Each row is a point. A path goes straight from each point to the next, and from the last back to the first. The post is the endless flat space through its rows: a point in 2 columns, a line in 3, a plane in 4, and so on, so that a path can go around it. How many times does the path go around the post? Going back the other way cancels.
In the rows, 128 means zero.

Post, 2 rows:
[[137 105  95]
 [ 91 116 196]]
Path:
[[100  90 121]
 [ 72 126 161]
 [ 91 135 167]
 [ 50 150 119]
 [ 89  99  78]
 [117  76 130]
 [155  83 113]
 [199  87 142]
 [140  62 164]]
Times around: 0

Post, 5 rows:
[[106 159 124 154 201 102]
 [ 98 179 106  84 148  88]
 [ 96 104 166  94  42 190]
 [100 136 111 156 101 174]
 [122 127 140  64 168 219]]
Path, 6 rows:
[[ 72 124 134 102 122 187]
 [103 175 157 114 119 185]
 [123 162 185 102 105 161]
 [ 72 171 134 124 143 119]
 [ 69 116 152 100  96 169]
 [100 110  95 105 165 202]]
Times around: 0

Post (8 x 9):
[[121 146 147 181 142  76 169 100 116]
 [129 168  59  91 147  60 133 142  86]
 [124 141  66  75 150 124  94  56 160]
 [140 125 147  88 118 146 131  68  34]
 [143 135  81 183 197 123  73  95 184]
 [123 107 174  38 115 160 142 135 160]
 [124 131  72 110  66 123  74 165 126]
 [157  89 220 146 130 127  76  57 104]]
Path, 19 rows:
[[ 80 161 104 125 134 152 116 118 119]
 [ 99 109 127 104 216  82 118 104 112]
 [105 113 124 109 166 137  92  95 112]
 [114 160 122 100 132  75  46 126 117]
 [117 187  98 120   7  84 133 158  78]
 [206 122 124  94 187  65 119 132 142]
 [163  77 123 169 122 109  96 125 161]
 [ 83 117  83  83 124  44 103  92 120]
 [130 143 143 135 188 118 118  74  61]
 [148 186 123  67 123 114  84 115 162]
 [174 180  88  84  93 121 152 134  96]
 [136 150  88 124 114  82 137 119 130]
 [144 178 146 116 114 139 148 108 148]
 [ 67 167 148  88  81 128 120  72 108]
 [ 97 100 138 125 129 160  94  83  96]
 [100  96  77 121 130 119 121  82 150]
 [128 121  54  93  92 172 123  88 195]
 [179 117 181  77 101 134  83  71 104]
 [117 160 106 115 162 151 142  81 152]]
Times around: 0

Post (11 x 12):
[[156 144  60  99 165 109 113  96 166 159  54 138]
 [120 104 140 165 127 128 174 115  79  59 175  86]
 [101  56  99 128 106 160 140 138  71  65 141  89]
 [154 140 134 129 150 157  84 153 121 136 140 116]
 [161 101  91 146  89 133 134 118 112  62 172 102]
 [108 113 125 135 107 154  87 112 169 201 149 133]
 [155  94 117  89 132 138 115  65 148  72 105 193]
 [115  99 120 184 136 159  61  86 158 166 108 160]
 [105 135 100 128 120 123 120 162  65 121 230 128]
 [133 105 129 125  97  79 122 177  69  79 178 117]
 [118 150  92  93 144 125 111 108 229  87  55 189]]
Path, 29 rows:
[[127 107  98  46 114 125 107 139  77  68 127 178]
 [102 177  72  98 120 135  72 142 156 155 128 102]
 [ 69 104  98 120 127 175  46 137 193 130 158 136]
 [ 28 112  99  97 107 142 140 170 226 137 219 199]
 [136 128 115 148 121 191 144 140 139 111 163 123]
 [116 167 150 183 113 154 117 139 118  58 177 161]
 [ 63 133 162 114 164 188 120 132  91 114 182 137]
 [155 180  90 134 131 123 120 114  94 150 195  97]
 [131 206 105 143 108 137 102 196 129  90 135 138]
 [ 55 100  98 116 116 126 178 179  75 113 179 120]
 [ 75  66  83 184 105  91  93 171 145 121 183 160]
 [179 130  93 139 180 120 135  31 114  86 153 145]
 [149 198 132 112 145  96 123 102 159 107 187 132]
 [131 102 149 169  94  30 126 121  70  46 117 153]
 [ 53  74 133 117 143 150  99 215  39 101  80 153]
 [151 111 116 139 163 100 138 130  75  55 124 148]
 [ 73  74  40 110 137 186 147 123 177 156 133  80]
 [181  77 188  96  80 139 116 154 106  89 163 146]
 [162 149  90 120 162 115  96 104  57 168 144 174]
 [ 86 130 106 104 111 148 125 109 120  94 100 113]
 [161 135 128  26 143  87  81 125  97 100 168 221]
 [194 122 120 152 186  72  94 106 131  99  79 141]
 [ 93  85  46 165 153 131 107  88  96 113 109 189]
 [172 120 131 207 112 126  89 119 109  80 126 157]
 [ 78 102 111 183  85 169 107 146  67 134 128  65]
 [113 139 121 117 106  89 104 104 152  48 142 112]
 [ 96  98 141 170 192 139 134 143  70  81 197  75]
 [100  82  37 100  93 147 157  95 129 207 179 108]
 [178 110  37  86 103 120 128  80 132  99 115 178]]
Times around: 2
